Each row of a before or after table is a point. One or more steps were done to the points. Then noise was added and the rows were shuffled. The steps act on columns, c1 being the first. What was done? A step turns or swaps two columns, mirrors them in a line or flattens them onto one, adds a multiple of one to another, or multiplies or shifts one. Angles are multiples of 10 degrees, from the lower column toward the higher: turns from -170 to 170, lines from 10 to 170 but not 90. Use the fewest steps. Two steps may share a column if one is a turn and the other turns, adds or multiplies; they go together, in the order done. Otherwise the lowest column goes first.
In the rows, 128 means zero.

Before (12 x 3)
[[169 137 136]
 [119 125 134]
 [124 131 135]
 [153 151 170]
 [118 109  80]
 [101  89 142]
 [124 142 116]
 [125  57  96]
 [ 54  50 122]
 [ 71  83  76]
 [148 125 125]
 [130 149 179]]
After (12 x 3)
[[129 123 177]
 [171 145 180]
 [ 87 141 171]
 [111 142 166]
 [195 139 123]
 [113 112 221]
 [145 139 122]
 [128 114 156]
 [163 184 141]
 [135 131 173]
 [ 97 120 210]
 [228 152 161]]
Steps: turn c1 and c2 by 150 degrees; shift c3 by 40

Before (12 x 6)
[[207 161 139 159  99 181]
 [137 126 153 160 127 127]
 [150 184 141 142 176 132]
 [ 96 173 141 157 141 148]
 [120 137  99 140 159 143]
 [144 160 122 112 105 129]
 [180 209  59 190 202 175]
 [ 88 146 163 110 135 155]
 [134 109 169  93 124 149]
 [ 85 133 142 114 155 117]
 [176 165 152 147 104 136]
 [173 206  68 187 171 169]]
After (12 x 6)
[[202 180 116 158  99 150]
 [173 182 122 147 103 117]
 [132 128 128 160 127  94]
 [ 95 166 135 157 141 120]
 [145 176 125 110 104 145]
 [124 116 128 138 160 132]
 [183 175 118 186 170 109]
 [ 83 113 134 114 156 130]
 [146 152 126 141 175 118]
 [190 156 117 189 202 112]
 [127 110 130  93 124 182]
 [ 83 140 137 111 133 171]]
Steps: flatten c1 and c3 onto the line at 170 degrees; add -0.7 times c5 to c2; add -1 times c4 to c6

Before (13 x 9)
[[200 115 124 154 166 113 129 156 130]
 [154  70 155 149 157  97 125 157 113]
 [127 156  90 151 144 154 110 128 108]
 [ 91 118 105 120 114 133  90 156 111]
 [150 145 138 100 146 138 147 151  67]
 [141 123  77 116 133 124  97 167 116]
 [128 121 116 135  87  97 118 163 148]
 [143 106 154 135 128  99  75 155 157]
 [146 154 110  91 183 164 150 148  84]
 [153  91 151 126 118  93  85 148 139]
 [130 139  80 107 166 129 128 100 105]
 [166 123 103 122 164 168 158 147 138]
 [123 169 118  99 196 135 167 167  87]]
After (13 x 9)
[[152 127 150  93 139 139  68 197 146]
 [168 110 111  93 116 169 138 185 157]
 [130  84 116  84 126 129 104  46 130]
 [ 91 112 102 134 141 135 110 213  91]
 [198 134 112 110  87 116 130 213 123]
 [142  85  96 117 134 125 117 244  98]
 [157 169 111 134 136  94 137 186  87]
 [124  99 158  55 122 138  88 243 169]
 [141 159 121 133 119  97 162 209  75]
 [129 122 116 166 146  93 143 233 116]
 [146  96 140  64 132 166  85 185 149]
 [156 183  91 116  98  99 114 215 125]
 [128  79 136 127  98 151 106 125 112]]
Steps: mirror c2 and c3 in the line at 60 degrees; mirror c4 and c5 in the line at 150 degrees; swap c7 and c9; multiply c8 by 3

Before (9 x 12)
[[111 142  99 179 143 159 146 109 118 153 137 109]
 [107 123 180  83 164 144 136 181 177 106  88 113]
 [144 118 149 172 109 138 132 195 130 144 151 141]
 [145  84 174  95 188  92 150 111 119 189 171 112]
 [153 110 135 176 124 138  73 149 182 121 100 158]
 [ 92 116 147 144 122 160  94 109 115 101 154 140]
 [164 156  85 178 195  91 156 158 134 113  81 188]
 [178 172  88  99 208  99 107 117 123 171 143 100]
 [183  74  74 114 138  91 178 104 147 126 164  97]]
After (9 x 12)
[[108 143 132 154 125 149  73 151 197 117 149 157]
 [184 100  88 148 208 130 110 116 132 183  95 100]
 [102 141 149 165 112 102 133 193 146 139 127 143]
 [172 178  73 154 138 118 179 106 159 107  78 100]
 [114  94  86 182 191 188 160 160 156 128 119 190]
 [ 79 123 102 151 141 104 148 108 128 157 148 108]
 [ 96 129 148 113 123  87  92 110 110  97 144 141]
 [165 192 175 124 192 107 151 111 115 172  73 110]
 [151 124 179  70 164 155 135 179 160 105 164 112]]
Steps: turn c1 and c4 by 50 degrees; turn c4 and c9 by 20 degrees; mirror c2 and c10 in the line at 80 degrees; turn c6 and c11 by 120 degrees

Before (14 x 18)
[[111 152 126 114 126 174  75 165 104 141  88 100 125  83 108 122 128 152]
 [159  99 153  76 192 162 114 128 128 119 144  94 196 135  81 158 149 164]
 [164 132 127 150 103 112 149 154  98 123 113 129 142 150 148 122  97 162]
 [117  69 104 117 148 118 172 191 117 104  82 165 165 124 144 104 133 147]
 [121 138 136 169 108 111  69 120 150 128  81 107 154 106  81 121  78 125]
 [160 145 104 146 121 177 146 124 162 124  97 134 132 104  69 137  69 119]
 [126 136 131 118 115 126  89 175 144 153  97 124 118 132 120 149 142 125]
 [118 141 114 139 110 126 127 186 140 160 118 146  88 139 107  94 121 156]
 [126  88  82 176 111 126  85 145 148  89 110 149 172 124 104 131 103 123]
 [124  86 137 140  88  87  93 104 119 131  53 182 135  98  84 134 141 130]
 [136  75 128 184 136 145  91 119 152 164 104 120 123 148 139 119 148 110]
 [108 139  73 178 137  93 104 116 201 115 101 155 146 170  99 125 157 134]
 [100 108 163 131 122 126 123 152 106 119 113 121 165 121 130 155 118 180]
 [128 128 148 125 105  95  72 153 137 148 142 105  98  87 151 129 184 122]]
After (14 x 18)
[[120  68 132 107 127 126 127 132 139 159 112 146  88 139 114  93 122 157]
 [127  81 130 121 142 126  88 127 144 154  79 125 117 132 118 149 143 125]
 [159 128 146 113 115 178 146 145 162 124  78 133 133 104  84 135  68 119]
 [110  90 135 133 141 174  76 145 105 141  64 100 123  82 111 120 127 152]
 [107 137 131 111  80  93 105 141 199 114  85 154 146 169 121 125 158 135]
 [165 101 120  95 121 112 148 128  97 122 104 128 142 150 146 122  97 162]
 [125 159 143  87 136  86  93  90 119 131   8 182 135  97  87 133 142 132]
 [138 144 125 107  74 145  90  79 152 163  88 118 124 149 138 118 149 111]
 [121 135 144  91 102 110  70 139 150 128  55 105 152 107  85 121  77 125]
 [126 119 130  88  94 125  85  86 148  91 101 150 173 124 121 131 102 124]
 [160 133 144 209 142 162 114  99 127 121 154  94 197 135  78 158 149 163]
 [117  75 121 150 128 119 173  59 116 103  53 165 165 123 151 104 133 149]
 [128 103 122 111 143  95  71 123 137 148 151 105  99  88 142 129 185 123]
 [100 109 132 122 129 125 124 103 106 119 104 122 166 121 120 156 118 180]]
Steps: turn c2 and c8 by 100 degrees; flatten c3 and c15 onto the line at 110 degrees; turn c4 and c5 by -120 degrees; multiply c11 by 1.6

Before (11 x 20)
[[ 86  72  93 150 158  60 162  98 108 127 165 109 115 141 124 148 111 100
  155 189]
 [166 138 116 105 167  87 190 144 117 129  81 195 110  82 133 127 127 147
  113 120]
 [ 51  97 107 157 106 109 153 156 116 101 150 161 127 131 141 118 134 116
   84 143]
 [143 161 163  89  88 159 112 140 143 178 176 155  92  67  95 161 160  94
  170 162]
 [ 95 176 109  83 158 168 177 110 150 106 111 154 116 159  65 166 128 136
   83 142]
 [116 145 102 164 160 133 152 158 170 101 120 107 141 176 156 149 185 171
  179 139]
 [166 160 185 130 109 141  86 166 185 185 150 183 198 133  91 107 184 172
   88  91]
 [129 107 157 101 161 131 130  97 120 178 177 108 130  81 143 174 101 126
  142 109]
 [ 73 106 158 139  71  84 149 175  93 190 184 108 139 125  74 122 146 107
  152  81]
 [121 121 142 133  88  77 108 183 187 112 107 100 201 168 116 148 169 137
  120 110]
 [116 136 108 145  89  96  99 130 153 161 162 151  83  74 130 146 161  97
   74 135]]
After (11 x 20)
[[129 110 134 173 162 133 134  98 116 175 181 105 131  82 127 103 103 125
  141 108]
 [118 120 129 146  86  80 107 180 195 109 106 101 200 165 123 131 168 139
  114 109]
 [ 82 177 131 170 156 175 174 108 151 105  95 153 110 159  76  83 129 134
   81 141]
 [ 56 105 129 122  70  85 153 178  96 183 166 108 138 125  59 140 146 104
  152  83]
 [116 139 129 151 157 135 149 158 176 109 130 106 138 178 160 166 185 167
  176 143]
 [177 131 127 130 168  87 191 144 115 137  81 192 112  84 146 110 123 151
  115 121]
 [ 74  74 135 151 159  59 164  95 110 125 161 112 111 142 109 149 112  99
  155 187]
 [149 157 136 159  85 159 112 141 139 175 162 151  93  71  83  86 155  90
  171 166]
 [112 140 128 145  89  94 100 129 149 160 161 159  83  77 122 143 161  95
   72 140]
 [174 156 130 107 108 139  89 170 190 186 135 180 198 130  85 127 180 170
   93  85]
 [ 30  95 130 122 110 107 151 160 118  99 155 160 132 126 134 161 134 119
   87 142]]
Steps: multiply c1 by 1.3; multiply c3 by 0; swap c4 and c16; turn c11 and c15 by -20 degrees

Before (14 x 32)
[[121 200 106 121 148  95  95  87 107 148 180 202 138  87  79 143  84  96
  104 117 121 164 106  78 130  97 114 118 148  71  69 158]
 [110 100 100 166  86 113 127 125 141  82 107 119  49 136 136 175  55 154
  141  72 128 131 172 151 102 142 143 103 114 156  88  69]
 [122 109  86  75 173  55 129  62 116  91 119 153 135  68  98 122 126  89
   84  85 166 108 114 113 151 112  92  91 136 114  80 163]
 [146 128 114 112 158 108 118  85 167 130 119 200 128  72  97  83 108 135
   97 142 163 143  97  80 128 127  95 138 163 106  73 149]
 [136  75 154 190  58 122 131 125 157  72  78  99 108 160  99 191 110 160
  105  50 110 125 136 139 116 153 137  71  95 143 115 132]
 [ 75  90 133 107 111 111 145 147 150 125 106 123  72 160 108 199 134 155
  123  97 141  92  91 106  95 180 144  70  62 171 165 134]
 [110 104 117 150 119 127 119 161 175 117 100 120 133 127 137 202 111 146
  105  84  90 158 203 161  94 167 155 100 100 149  88 102]
 [116 126 149 150 136 108  96 132 143 116 206 134 153  96  85 129  64 113
   85 142 109 129 139 110 129  92 138 157 113 124  64  86]
 [ 93 161 141 127  98 155  67  98 159  94 133 148 136 130  82 144 108 117
  137 106  97 102 183 118 108 113 158 137 134 138  73  88]
 [ 98  88 140 107  81 153 167 168 167  82 100 107  50  92 110 216 130 168
  129  70 136 110 142 112 114 128 119  81  65 154 115 171]
 [161 199 121  86 146  78 162 100 125  98 123 147 114  78  79 110 114 128
   54 122 153 116 122 104 142 142 107  84 153 105  72 115]
 [ 95 103 137 144 112 159 139 165 187  45 106  67  93 165 156 199 102 139
  160  75 153 129 131 138 116 177 128  59  83 137 132 133]
 [134 150 124 120 117 102 135  79 174 155 158 163 155  96  99 139  73  89
  126 162 106 135 147  93 143  63 148  91 157 124  89 106]
 [163 142  85 102 140  69 187  56 126  99 133 152  90 100  71 134 149  91
   88 129 169 125 132 142 166 167  49 147 151 103 108 176]]
After (14 x 32)
[[ 73  90 131 107 112 110 144 145 152 127 107 123  69 119 109 201  93 156
  122  98 141 142  89 159  93 182 145  70  62 157 165 135]
 [122 109  86  74 172  56 130  62 117  90 117 154 135 125  96 121 113  90
   84  84 165 138 113 142 150 114  91  92 136 133  80 163]
 [147 128 115 113 157 108 118  87 168 130 119 200 127 129  96  83 151 135
   96 143 163 141  97  59 129 128  98 138 161 126  72 147]
 [111 102 116 151 118 127 119 162 176 119 101 120 133 122 137 203 161 147
  105  84  90 129 202 116  95 168 156 103 102 147  88 102]
 [ 94 161 142 127 100 157  67  98 158  97 133 146 136 128  82 145 116 117
  136 106  98 157 185 157 107 112 159 137 134 137  74  90]
 [161 200 122  87 146  78 161 101 124  99 123 147 114 131  80 112 126 127
   52 122 152 147 123 124 141 140 108  85 151 123  73 113]
 [137  74 154 191  58 122 131 124 157  71  78 101 109 125  97 191 133 161
  105  50 111 144 137 144 115 152 137  69  95 130 116 131]
 [136 149 125 119 118 103 136  79 173 154 156 161 155 125  98 139 164  89
  128 163 107 174 146  83 144  64 148  92 158 132  89 104]
 [ 96  87 143 107  83 154 167 169 166  83  98 108  48 116 109 217 111 170
  128  71 138 137 143 140 115 127 120  83  66 163 117 170]
 [163 144  85 100 137  68 187  55 127  99 133 152  91 132  70 134 116  91
   88 128 169 112 133 147 167 167  49 146 149 112 109 176]
 [119 199 105 122 150  93  97  86 107 148 178 203 138 142  80 143 180  96
  106 117 122 150 106  23 131  98 113 118 147  90  68 157]
 [116 125 150 151 138 109  97 133 143 117 208 135 152 124  86 130 161 113
   84 141 109 181 138 108 128  95 137 156 112 135  65  87]
 [113 100  98 165  88 113 128 123 142  82 107 118  51 119 134 176 166 154
  140  74 126 188 173 146 103 142 144 104 115 149  88  67]
 [ 96 104 136 144 115 158 140 166 186  44 107  67  91 130 155 198 142 141
  163  75 153 151 133 136 115 178 127  60  83 126 131 132]]
Steps: flatten c14 and c30 onto the line at 110 degrees; add -1.5 times c22 to c24; turn c17 and c22 by -120 degrees

Before (8 x 64)
[[125 111 164  96 123 125 145 125 129 151 129 134 102  90 125 111 150 126
  120 143 130 150 148 162 138 122 136  90 152 179 117 146 110  47 113 122
  134  73 127 135 130 134 146 128  89 134 116 136 120 113 132 114 115 146
  141 143 148 104 146 141 137 118 119 152]
 [117 130 168 136 137 103 163 106 143 140 144 145 105 127 130 118 102 178
  166 157 143 116 142  88 110  93 123 133 143 123 110 114 130 106  80 152
  151 158 130 139 144  98 135 121  97 133 118 120 143 153 111 113 126 134
  139 133 149  96 107 129 113 123 122 150]
 [122 131 170 146  81 116 140 102 137  82 116  99 129 249 155 114 124 143
  107 153 140 142 135 147 131 151 116 121 145 107 137 123 103 140 114 150
  107 161 135 134 138 127 147 125  92 114 123 120 137 120 130 129 111 126
  147 133 144 122 145 105 134 107 125 143]
 [164 117 122 144 130 103 125 111 147 151 118 136 111 108 129 114 101 119
  145 149 134 129 101  93 128 141 127 136 141 133 138 130  90 151 131 133
  145 132 131 141 144 122  85 105 147 126 112 136 133 115 125 134 118 127
  128 120 143 143 145 132 138 107 104  96]
 [113 106 170  79 100 132 131 130 121 111 113 141 145 118 153 115 102 127
  129 141 132 128 139  86 133 149 108 127 148 111 110 119 131 127 136 131
  138 146 151 133 115 138 118 135 175 116 117 136 131 112 126 146 117 105
  147 127 146 150 111 152 116 100 115 157]
 [191 111  69 134 135 129 144 128 137 153 117 140 148 101 126 109 133 128
  153  56 127 149 138 112 118 157 132 134 131 112 117 114 119 124 137 144
  143  43 146  90 141 123 149 111  94 117 113 121 124 124 111 152 136 137
  138 132 139 138 138 153 132 118 129 138]
 [141 115 159 141  54 106 111 129 126 140 121 124 131  98 137 108 117 126
  164 142 145 144 140 129 132 131 150 128 140 121 116 119 127  83 141 104
  129 156 132 122 145 131 150  69 120 126 128 123 138 122 138 124 126 123
  143 145 123 146 112 135  97 125 119 151]
 [176 114  45 147 118 108 164 108 135 143 156 141 124 123 129 151 105 119
  154 152 145 137 139 132  99 149 105 114  87 157 124 113 122 150  81 149
  148 149 133 134 159 121 131 132 112 118 116 128 131 152 132 131 113 136
  120 117 126 138 136 119 122 124 126 104]]
After (8 x 64)
[[178 115  44 146 117 107 165 106 136 144 158 146 124 124 133 152 104 116
  154 153 145 141 139 133 101 149 104 117  87 156 124 112 135 150  77 150
  144 148 133 137 157 121 128 132 124 118 114 129 123 154 132 133 113 138
  122 115 124 137 121 121 119 122 120 104]
 [127 112 163  98 123 126 142 128 129 151 128 136 103 110 126 112 151 125
  121 141 129 150 146 163 135 123 137  93 156 179 116 145 156  45 113 124
  136  74 126 133 130 134 130 127 126 130 117 137 141 110 133 111 116 146
  139 144 145 105  90 141 136 120 119 153]
 [122 132 175 147  82 118 138 104 136  80 117 102 130 199 155 113 122 145
  104 152 142 141 134 148 131 153 118 123 143 107 134 123 158 144 109 148
  105 162 134 134 141 125 135 126 128 116 123 120  38 119 130 129 113 124
  150 135 143 122 175 105 138 107 126 141]
 [112 107 170  78  97 130 131 129 122 110 113 139 147 118 153 116 101 128
  128 144 132 129 143  89 136 149 112 126 147 112 110 118 120 130 136 132
  140 145 150 135 117 139 133 135 128 116 118 135 146 114 124 143 121 104
  147 125 143 150 137 152 118 100 114 157]
 [143 117 160 139  54 108 114 130 124 141 120 126 131  99 138 107 117 128
  163 141 144 140 141 128 135 131 149 126 140 124 116 117 144  83 142 102
  130 156 134 125 144 131 113  67 129 124 127 122 148 123 138 127 128 125
  141 145 126 148 129 134 102 126 116 152]
 [165 114 120 142 126 106 123 110 148 151 120 141 110 111 129 113 102 118
  146 146 132 129 102  92 126 145 126 137 141 132 139 132 122 149 131 135
  138 133 128 143 144 121 185 104 128 124 112 134 124 114 125 137 118 128
  129 119 142 141 104 130 139 108 103  97]
 [191 107  69 135 136 131 144 128 136 151 119 142 149 113 125 109 133 126
  156  53 130 148 138 109 116 155 132 136 130 114 119 115 150 123 139 145
  142  41 146  89 143 122 121 109 128 117 111 119 139 123 109 150 136 141
  137 134 137 138 104 155 134 116 128 137]
 [117 129 167 136 134 105 166 107 144 137 145 151 108 114 128 117 102 175
  167 157 146 117 141  87 112  95 122 132 143 125 105 113 131 107  79 150
  142 155 130 141 144  98 123 123 127 135 115 122 136 152 110 115 128 135
  139 134 150  97 150 128 115 124 124 149]]
Steps: flatten c12 and c37 onto the line at 40 degrees; turn c14 and c49 by 50 degrees; turn c49 and c59 by 140 degrees; turn c33 and c43 by -130 degrees; multiply c45 by 0

Before (13 x 64)
[[133 140  59  44 168 161 152 140  93 148 148  58 120 137 149 136 108 168
  144 178 147 164 148 140 118 167  73 159  76 165 144 187 142 104 132 137
  115 145  73 146 139 137 180  88 133  95 120 154 199 159 137 113 135  68
   83 114 157  93 177  82 171  91 107 116]
 [130 107  87 136 124 109 167  84 176  74 107 168 137 150 146 170 101 158
  129 141  83  71 101 148 138  85 141  94 155 125  83 139  98 113 142 181
  136 120 155  99 114 122  91 147 114 146 106 148 102 132 114 142 149 137
  160 129 170 148 106  90 175 118  78 149]
 [140 176 152 185 117 118  63 125 122 111 163  27 116 161  91 150 118  98
  148 100 100  88 137 115 186 132 131 140 118 109 147 103 152  87 105  82
  163 224 109  79 105 174 136 124 135 130  86  64  89 147 127 143  89 112
  148 122 129 216  47 156 111 105 147 135]
 [116  95  75 173 134 111 115 101 201  83 115 128 181 146 154 119  93 115
  103 144  97  91  57 139 154 121 173 106  98 121  81 119 151 120 138 202
  129 111 161 111 129  80 113 159  66 107 142 135 120  85  88 129  92 144
  155 129 116 152 114 110 140 103 103 146]
 [171 175 181 212 103 126  88 113 155 142 147  44 119 151 100 156 132  94
  124 156  78 110 110 127 185 134  52 110 141 169 142  55 154 119 104 117
  142 144  74 104 120 125 146  80 137 159  99  90  95 160 118 118 108  87
  133 135 113 249  18 134  62 105 128 118]
 [115 139 115 122 141 186 140 167 125 153 173 107 123 112  84 157 135 156
  148 134 124 121 189 128 113 164  85 135 111 133 146 173 127  93 120 149
  127 125  81 147 105 130 205  60  84 131  91 140 191 135 115 142 124  92
   92 124 131  70 201 108 123  91  83 123]
 [161 173 111 212 100 130  61 122 135 140 143  46 119 154 130 146 104 121
  136  85  87 135 128 141 148  69 103 123 174 146 138  86 145 129 107  89
  166 162  68 117 122 150 135  97 112 168 126  64  92 164 141  98 108 136
  150  93  90 202  61 143  62 111 130 169]
 [140 144 123 127 171 135 169 175 107 134 113  79 142 138  93 113 134 177
  123 162 134 140 171 111 166 123  92 132 119 165 150 150 156 125 152 166
  116 108  85 127 105 130 188  52 117  91 139 107 189 155 127 124 138 108
   85  91 174  90 195 143 175 140 103 125]
 [136 143  95 136 170 202 136 160 120 112 106  91 115 159 150 150 139 178
  147 155 125 162 180  91  82 153  95 110 106 157 132 193 104 113 178 132
  116 137  80 140 132 160 171 101 156  78 127 128 199 137 106 153 103  74
  102 163 156  40 160 120 162 125 133  94]
 [136 116  71 138  66 114 149 114 223  85  94 145 173 164 135 129 107  96
   64 120 130  97  93 148 144 127 156 164 108 156 114 133  88 131 122 192
  145 110 173 118 119 103  66 115 102  93 111 129  75 137 101 155 130 159
  171 121 141 137 127  87 132 104  92 124]
 [146 176 116 203  63 103  82 121 123 169 138  90 117 145  91 135 104 147
  149 124  89 108 133 139 157 164 118 108 167 139 148  97 147  97 154  78
  165 199 104  90 100 126 171  66 108 125 134  81  87 124 146 137  58 101
  161  74 129 237  43 129  71 102 158 108]
 [121 112  91 148  90  89 104 122 202  91 150 139 167 120 145 130  92 104
   96 143  92  66  90 138 141 103 141 112 112 136  73 129 114 108 165 163
  161 142 124 137 124  77  85 114 123  71 149 124 101 145  93 150 120 114
  208 136 144 128  90 115 174 119  46 175]
 [133  80 125 110 147 183 181 135  86 153 127  44 113  99 123 133  83 151
  126 153 145 126 200 115  97 144  86 116  99 172 140 187 116  88 129 172
  114 116 113 152 110 129 227  77 132  79 123 106 182 145 156 114 147  62
  119 121 138  69 199 121 155  98 148 109]]
After (13 x 64)
[[115 139 117 120 139 186 141 164 128 154 172  85 124 109  84 157 135 155
  150 135 123 123 190 128 112 144  84 137 110 132 147 174 125  93 144 149
  124 126  81 149 105 130 206  61 119 134  92 131 190 135 115 143 123  94
   93 125 133  69 202 109 122  91  82 122]
 [132 107  87 135 124 108 170  85 176  74 107 148 137 149 145 173 102 157
  132 140  85  69 103 147 139 110 140  94 154 123  84 140  97 113 112 181
  135 121 155 100 111 121  89 148 112 148 107 137 104 130 115 143 149 139
  161 128 170 149 102  91 175 120  75 151]
 [136 116  70 140  66 116 148 114 221  83  94 124 174 165 136 130 105  97
   63 120 130  98  94 149 143 124 158 163 109 156 111 132  87 130 124 191
  145 110 173 122 120 104  67 114 114  93 113 119  76 136 100 154 129 158
  170 120 142 136 124  84 131 104  91 122]
 [163 173 111 212 100 132  60 124 135 139 143  57 119 155 130 145 105 122
  138  81  87 134 129 142 145  83 104 123 176 147 139  86 142 129  88  89
  165 161  68 117 121 150 135  97 143 169 129  54  91 165 143  99 106 136
  151  94  90 203  61 141  58 110 129 167]
 [133  81 124 111 145 183 182 137  86 154 128  65 113  98 124 133  85 149
  126 153 144 129 198 115  97 138  85 116 101 171 138 187 114  89 136 173
  113 120 114 150 111 131 226  77 150  82 124  94 182 145 157 115 148  59
  120 123 140  71 201 121 155  98 148 109]
 [141 174 150 184 117 116  63 124 121 113 165  54 115 159  90 148 118  98
  150  99 100  88 135 116 185 119 130 140 118 110 148 103 153  86 119  82
  165 225 110  76 104 175 137 123 156 129  87  53  88 146 127 143  88 112
  148 123 131 218  46 154 112 107 149 137]
 [139 145 124 129 173 133 167 178 107 131 113  82 144 137  93 114 136 177
  122 160 135 142 171 112 165 135  91 133 119 164 150 149 155 124 135 163
  115 107  85 128 107 130 189  54 136  92 139  96 188 155 128 124 137 106
   84  92 175  91 194 142 174 138 102 126]
 [131 140  60  44 167 162 151 142  92 148 145  78 119 138 148 138 109 169
  145 180 148 162 148 139 117 151  74 159  79 165 144 186 140 104 148 136
  115 144  75 145 140 138 181  87 148  94 117 144 201 159 137 112 135  67
   82 113 156  95 178  81 171  92 106 117]
 [171 178 181 211 103 128  86 113 154 142 147  69 120 151 102 157 133  95
  125 156  78 110 109 128 183 119  53 111 143 169 143  57 154 119 117 116
  142 143  75 106 121 128 145  79 153 158 100  80  95 160 116 120 110  86
  134 136 112 251  15 134  61 107 128 119]
 [119 111  93 149  91  90 105 124 202  89 150 136 166 122 144 130  92 104
   96 146  93  65  89 137 141 134 141 112 112 136  74 129 114 108 132 162
  159 144 125 136 125  74  83 114 122  71 151 115  99 142  93 149 123 114
  205 136 143 130  93 116 174 116  46 175]
 [118  94  75 174 136 110 115 104 201  84 113  88 182 146 155 118  92 117
  106 145  98  92  57 139 154 128 174 108  97 120  80 120 149 119 126 204
  128 113 161 112 130  79 113 157 109 108 143 124 121  86  87 128  92 144
  153 129 114 152 114 110 138 105 102 146]
 [148 177 114 205  63 102  83 121 122 169 136  86 117 144  92 137 103 147
  149 123  93 109 131 140 157 162 118 107 165 139 149  99 146  97 157  78
  167 202 103  89  99 127 171  67 133 126 132  69  86 126 145 136  57 102
  160  74 129 239  43 131  70 104 158 106]
 [135 145  94 137 171 201 137 161 118 113 107 117 115 157 150 151 138 176
  148 155 125 162 179  88  85 166  94 107 104 157 132 195 105 113 158 134
  116 138  79 138 134 160 174 101 146  78 127 117 202 138 107 155 102  74
  100 163 152  40 160 121 164 124 134  92]]
Steps: turn c12 and c45 by -40 degrees; multiply c45 by 0.4; flatten c26 and c35 onto the line at 40 degrees; shift c48 by -10
